Each row of a before or after table is a point. One or more steps were done to the points. Then noise was added and the rows were shuffled. The steps act on columns, c1 being the first. Name the steps. A step turns or swaps two columns, mirrors them in a line or flattens them onto one, adds a multiple of one to another, or multiplies or shifts one. Angles are multiples of 10 degrees, from the lower column toward the higher: turns from -170 to 170, lines from 10 to 170 but not 90. Use the fewest steps. Two steps may share a column if one is a turn and the other turns, adds or multiplies; they go together, in the order done. Otherwise the lowest column goes first.

Before (13 x 2):
-33,-62
-25,10
15,-1
-3,9
-29,-13
75,-36
-27,13
-30,18
104,24
-18,14
4,19
-15,24
-34,0
After, 13 rows:
-17,-24
-17,-15
-20,8
6,-31
-5,109
-3,-35
-11,0
-14,-20
-1,10
54,-41
-28,-14
-24,-27
52,67
Steps: turn c1 and c2 by 80 degrees

Before (10 x 4):
0,12,-7,-12
33,16,3,-5
16,-57,12,19
-21,-16,24,-2
-26,16,50,10
0,15,-7,13
1,14,-3,18
121,14,9,-7
-19,6,-8,12
-24,10,13,-13
After (10 x 4):
-10,-7,5,-6
-25,-5,-15,-12
-15,3,-54,-9
-17,23,-19,-11
21,59,8,11
-6,-15,2,-2
5,-15,1,3
9,-17,-2,5
86,-11,-15,51
24,-14,-7,15
Steps: flatten c1 and c4 onto the line at 30 degrees; turn c2 and c3 by -160 degrees

Before, 14 rows:
17,7,-17,27,-17,23,-13,-32
6,19,13,-30,-41,-13,42,20
-44,52,18,4,2,25,-14,-31
-5,-56,33,-25,13,8,20,-26
-7,-62,2,-42,22,-27,15,-33
-49,24,-28,-10,-49,42,-27,-20
-43,34,-17,31,-7,26,-23,-24
-20,10,18,37,-13,1,-66,-25
11,-25,-13,-46,1,-11,18,34
36,-57,17,-12,-25,-24,-17,-27
-36,17,-4,-7,-10,49,-33,23
51,-23,4,-30,9,-12,-17,-26
22,-23,1,20,-21,-40,30,54
-11,16,-3,6,-26,60,-22,-9
After, 14 rows:
-31,-4,25,36,0,6,-23,-22
17,-46,30,-33,-11,-51,-8,-28
14,1,-14,-47,-9,-27,6,33
-47,17,-7,48,-15,54,-17,-21
-20,30,42,-14,-27,-29,20,20
-31,5,14,12,-23,120,-9,-12
8,-28,14,9,-19,-80,8,53
-86,28,7,7,-59,87,-9,-16
-43,39,14,31,15,47,-4,-38
-43,22,6,1,-10,99,-11,20
7,-7,-5,24,-20,46,-6,-29
6,-36,-12,-73,18,-61,8,-31
1,-36,14,-51,31,17,7,-26
54,-1,-4,-35,6,-24,-5,-24
Steps: add 0.7 times c5 to c1; turn c3 and c5 by 40 degrees; turn c2 and c4 by 30 degrees; multiply c6 by 2; multiply c7 by 0.4

Before, 12 rows:
-20,-45,14,-17,-44,1,31,-50,58
-24,-42,2,-6,-15,50,15,-42,39
29,-11,-55,14,-4,-20,23,5,57
-19,-11,28,-35,40,-5,-43,22,29
55,42,5,-31,24,-26,-42,-11,-16
3,64,17,-11,44,-39,-15,9,-30
51,42,-4,-1,35,-6,52,-14,71
35,-16,71,-10,41,-38,-35,26,-30
-13,6,40,22,20,-38,-26,10,-1
-33,-83,-13,-5,-15,63,59,-35,23
-9,-33,16,26,-51,60,13,5,55
0,17,53,-50,4,-34,-18,56,-29
After, 12 rows:
-1,-24,55,-48,-34,-14,-37,60,24
-15,45,17,25,-95,4,61,4,-49
-15,13,26,-37,0,-38,-11,23,-31
-10,-5,41,21,-24,-21,-41,12,-2
53,-31,-3,2,-7,52,2,-15,-80
-19,55,12,-17,-87,29,4,-52,-51
33,9,71,-9,-2,-29,-42,27,32
56,-44,3,-29,-14,-34,-29,-9,8
-22,50,-1,-4,-55,8,54,-46,-30
34,21,-56,10,-49,27,-15,4,-56
-32,87,-14,-5,-58,45,73,-33,-12
4,-68,13,-11,4,-8,-40,8,19
Steps: turn c2 and c9 by -170 degrees; shift c5 by -40; mirror c6 and c7 in the line at 50 degrees

Before:
-38,-35,-36,27,25,29,0,-11,-7,26,26,29
-20,-43,-16,-15,-11,28,41,-58,-1,19,-5,25
-49,47,20,0,-34,-51,4,57,14,10,-44,-47
-24,-44,-13,31,-4,-32,49,-14,-19,14,-1,45
-2,58,-2,5,-52,-48,-17,56,-24,61,-19,-43
-29,5,2,5,17,6,27,-47,-27,0,6,54
1,-21,-2,70,-13,17,43,-27,-19,-20,-4,20
1,21,39,19,-7,-54,-33,33,33,45,-10,-25
After:
13,18,-57,23,35,-53,-9,33,45,-13,-12,-113
-37,-43,1,31,-48,-36,10,-16,-8,-19,-2,48
-13,-22,17,64,-31,16,-12,-25,-32,20,-1,46
-35,7,-7,0,-32,4,8,-47,-17,6,8,57
-38,43,-23,-1,10,-58,-63,54,55,10,-48,-76
-37,-34,4,29,-11,32,56,-13,21,-39,26,50
-15,-45,-1,-18,-35,29,13,-57,10,-26,-5,23
-10,50,-33,11,36,-47,-85,52,-31,-51,-19,-92
Steps: turn c1 and c9 by -30 degrees; multiply c9 by 1.6; turn c5 and c7 by 110 degrees; add -0.7 times c2 to c7; turn c3 and c10 by 140 degrees; add 1.5 times c3 to c12

Before:
-11,49,40,26,-38,18,-8,-8,-24,35,27,-62,4,52,-48,-14,-36,19
-44,9,20,30,86,-17,1,-27,-32,11,-38,37,-46,-8,-39,-3,63,-58
9,-36,-43,-11,-39,-2,9,-11,-10,-34,-41,-10,44,20,-24,29,-13,-10
-56,12,85,27,-36,-22,19,58,3,62,39,-36,5,13,-36,-11,-76,37
5,36,33,-10,25,-14,16,27,-28,36,-37,27,-24,-37,-6,-31,33,8
-64,44,47,1,81,34,39,-29,28,16,-15,24,2,-59,-7,-62,16,27
0,6,-24,-7,-40,-14,-30,-39,5,-46,50,34,50,9,-7,32,21,25
34,-28,-50,-21,28,-53,-16,-7,16,-47,-17,19,56,50,7,19,-1,-11
4,-13,-5,-35,-36,-14,-43,-83,21,-50,-22,1,14,32,23,13,-1,41
After:
-77,-25,86,-11,-35,-19,18,-96,2,37,39,-39,4,13,-68,-8,23,31
59,-24,-43,30,-37,-4,9,1,-8,-27,-42,-12,41,17,4,30,19,-12
-57,30,36,14,-37,14,-9,-19,-22,21,26,-64,7,48,-62,-15,31,19
9,30,33,-28,26,-10,16,2,-30,4,-38,27,-26,-36,-29,-29,-44,10
-65,-7,48,-4,82,34,39,32,26,8,-16,25,1,-59,-15,-63,7,24
-41,3,-23,30,-38,-16,-30,40,4,-25,49,35,49,10,23,32,9,24
26,-8,-7,5,-37,-14,-44,62,23,-40,-23,-4,16,33,48,10,53,43
61,0,-49,17,28,-51,-18,8,15,-29,-17,19,55,51,34,19,5,-11
-12,-19,24,29,85,-17,-3,60,-32,20,-38,35,-43,-10,-39,-3,-30,-60
Steps: turn c1 and c2 by 40 degrees; add -0.7 times c11 to c1; turn c10 and c15 by -40 degrees; turn c4 and c10 by 60 degrees; turn c8 and c17 by -140 degrees

Before, 14 rows:
40,-4,-13,-19,-39,43,27,40,-6,37,37,-3,-39,-20,59,-12,81,35,16,17,23,3,46,20
-13,10,-8,16,27,15,61,-10,33,-85,-81,-24,33,-20,-68,43,13,13,-6,-42,-10,-35,-13,-33
-22,-13,8,-26,20,7,-30,45,-11,-99,-1,3,-19,-56,-17,-4,-11,13,7,19,-39,-78,-2,-4
30,-4,4,9,-45,-19,-2,-17,36,1,0,-13,38,0,64,-7,56,0,-4,-5,86,-2,69,31
19,-30,7,-9,-65,33,51,12,-21,29,-6,-33,11,-26,68,-29,31,-1,-3,30,50,-27,10,72
39,-1,-6,-26,4,37,-35,50,-43,-70,2,20,-7,-40,-1,-45,-37,35,-49,-38,-54,-24,-12,15
19,-41,-8,3,57,-1,-3,27,-4,-38,7,51,12,-53,7,-36,21,-3,-4,-6,-44,-21,-12,40
35,3,0,-28,16,-14,24,-33,25,-58,-77,3,-11,32,-51,44,-10,-8,18,7,20,-27,-36,-16
29,-68,-8,-31,-33,-3,31,23,34,5,-31,-30,-34,-39,67,-30,37,9,-37,13,50,11,42,14
21,19,-24,-10,13,27,-2,-21,95,-63,-66,-46,47,7,-93,13,24,-22,3,27,-14,-15,-12,1
2,38,-41,0,38,-28,4,-47,43,-52,-105,-76,30,-10,-53,62,-8,-3,37,2,-31,4,-1,1
-24,1,16,-23,-9,17,-24,34,-11,-69,-15,41,-4,-21,32,-13,22,-6,-44,-2,-98,-24,-35,-2
0,-26,-49,-4,-70,18,43,19,28,22,25,-9,-42,7,63,-51,19,-22,27,-21,32,-15,49,37
23,-12,10,-7,7,-22,13,-55,50,-66,-46,-37,28,0,-34,-17,18,57,18,-3,-44,-37,-19,-9
After (14 x 24):
19,16,10,-9,27,14,-70,-10,13,-3,-113,-27,-31,-19,-70,40,4,28,-7,-42,-10,-35,8,-31
-21,11,2,-2,10,-23,-40,-55,-27,-53,-82,-36,-29,3,-34,-18,13,26,19,-6,-43,-36,22,-9
14,-12,-4,33,21,10,30,39,-8,-29,-91,3,22,-57,-17,-5,-1,-42,12,15,-38,-79,6,-4
-25,26,28,1,18,26,-58,-20,-75,31,-86,-47,-50,10,-95,13,10,18,3,28,-16,-15,-2,-3
14,17,3,28,-9,17,28,33,-8,-4,-68,42,0,-22,31,-19,12,-23,-44,-2,-98,-25,38,1
-2,7,17,4,-68,20,-52,19,5,17,31,-10,40,8,64,-51,21,-14,31,-20,29,-14,-68,40
-15,5,13,-7,58,3,6,29,0,-7,-26,51,-9,-53,5,-36,26,-26,-3,-3,-42,-22,8,39
-40,14,-12,17,-33,-1,-44,22,-5,-1,-13,-32,35,-38,67,-28,45,33,-38,11,49,11,-41,17
-45,-25,11,11,6,37,52,50,13,-48,-58,19,7,-42,-1,-42,-25,-23,-49,-38,-52,-26,7,15
-27,38,-38,-17,-43,-19,-21,-14,-30,-3,1,-14,-35,-5,64,-4,39,2,-2,-3,89,0,-56,29
-41,59,-11,3,-40,42,-17,38,22,-38,47,-3,38,-21,59,-12,50,-3,15,17,20,4,-48,22
-1,4,35,1,41,-31,-31,-47,-32,22,-100,-75,-30,-12,-49,61,-18,62,36,2,-29,5,-19,2
-42,-5,16,13,15,-14,-34,-33,-5,21,-86,4,12,32,-50,44,-10,33,20,7,22,-26,31,-19
-21,16,-10,0,-65,34,-27,10,49,8,23,-29,-9,-26,65,-27,28,21,-2,32,47,-26,-4,75
Steps: turn c1 and c4 by -160 degrees; multiply c2 by 0.4; turn c2 and c17 by -50 degrees; turn c3 and c23 by 150 degrees; turn c7 and c9 by 140 degrees; turn c10 and c11 by 60 degrees; turn c10 and c18 by 70 degrees; multiply c13 by -1
